Each row is a point. The points of each table are mixes of a few directions, plus a little noise. Count the directions of each table, and those that both share. Where both have some left over, give the other angles between the two spaces (their principal angles), to ten degrees, smallest first.

First, 7 rows:
[[ 1.62  0.86]
 [ 3.02  1.60]
 [ 0.13  0.07]
 [-1.76 -0.93]
 [ 0.71  0.37]
 [-0.29 -0.15]
 [-3.43 -1.82]]
Second:
[[-1.53 -0.82]
 [-0.27 -0.14]
 [-1.47 -0.77]
 [ 3.28  1.74]]
Directions: first 1, second 1, shared 1

First, 9 rows:
[[ 0.55  0.43  0.74  1.11 -0.14  1.16]
 [-1.28 -1.92  3.05  1.39 -0.92  1.05]
 [ 0.24  0.26  0.17  0.29 -0.09  0.46]
 [-1.22 -1.17 -1.94 -2.13  0.82 -3.17]
 [-1.57 -1.57  0.35 -1.44 -0.48 -1.27]
 [ 2.05  2.34 -0.45  1.26  0.15  1.99]
 [ 2.68  1.98  0.74  4.61  1.25  2.66]
 [-0.81 -0.38 -1.65 -2.49  0.09 -2.01]
 [-0.65  0.03 -1.01 -2.59 -0.66 -0.89]]
Second (6 x 6):
[[ 0.33  0.83  0.59 -0.25 -0.60  0.84]
 [ 0.38  0.55  0.48  0.17 -0.62  1.26]
 [-0.75  0.81 -0.14 -2.33  0.89 -3.87]
 [ 0.30  0.33  0.35  0.24 -0.47  1.10]
 [ 1.09  0.41  0.89  1.64 -1.52  4.34]
 [-1.35 -2.91 -2.15  0.51  2.32 -3.67]]
Directions: first 3, second 2, shared 1; angles 50

First, 11 rows:
[[ 0.56 -0.98 -1.24  2.14  2.19 -1.73 -0.99 -2.78 -1.35 -0.29 -0.13]
 [-0.86  0.63  1.68 -3.71 -0.32  2.08  0.12 -0.36 -0.08  0.65 -2.92]
 [ 0.19  0.67  1.12 -1.32 -0.83  0.10  0.78  1.03 -1.67 -2.03 -1.92]
 [ 1.35 -0.81 -2.98  0.55  0.21  0.72 -1.63 -0.19  2.44 -0.38  1.91]
 [ 2.52  0.01 -0.72  2.30  0.42 -0.45  0.10  0.39  0.40 -0.42  1.88]
 [ 3.16 -0.01  0.27  3.39  1.19 -0.51  0.66 -0.36  0.76  1.49  2.80]
 [-2.02  0.23  1.79 -1.31 -0.98  0.13  1.12  0.68 -0.25  0.81 -0.61]
 [-2.75  2.18  0.23 -2.73 -0.89  1.00 -1.36  1.82 -1.46  0.01 -3.42]
 [ 0.76  0.11 -1.22  3.49  0.82 -0.65 -0.66  0.26  1.78  2.73  3.56]
 [ 0.83 -2.16 -1.48 -0.38  0.29 -0.23 -0.09 -1.88  0.81 -2.04  0.50]
 [-3.74  0.11  2.57 -2.42 -2.07 -0.45  1.94  1.40 -1.37 -0.53 -1.65]]
Second, 11 rows:
[[-1.33 -1.58 -1.75  0.62 -0.33 -0.67  1.62  1.18  0.90  1.67 -0.75]
 [-2.47  1.68  3.98 -0.93 -0.52 -0.66 -2.54 -2.05 -2.97 -2.35 -0.26]
 [-3.84 -1.15 -1.92 -0.23  1.38 -3.34  3.37  0.08 -2.14  1.04 -1.07]
 [-1.75 -0.63 -0.24 -0.35 -0.91  0.32 -1.02  0.01  0.96  0.33 -0.08]
 [ 1.96  0.63 -3.99 -2.01  3.09 -0.31  1.56 -0.74  0.41 -0.53  2.04]
 [ 2.89  0.83  0.16 -0.12  0.25  1.39 -0.88 -0.10  0.85 -0.61  0.93]
 [-1.10  0.37  1.65  0.24 -0.29 -0.68 -0.23 -0.39 -1.44 -0.46 -0.62]
 [-0.19 -1.66 -3.57  0.07  0.46 -0.22  1.96  1.29  1.98  1.85  0.08]
 [ 1.05 -1.01 -1.75  0.50 -0.55  1.06  0.26  1.16  2.33  1.25  0.20]
 [ 1.46  1.25  3.72  0.91 -1.11  0.92 -1.79 -0.36 -1.07 -1.13 -0.47]
 [ 3.31  1.28  3.67  1.28 -1.42  2.11 -2.37  0.01  0.19 -1.05 -0.06]]
Directions: first 6, second 4, shared 2; angles 60, 70
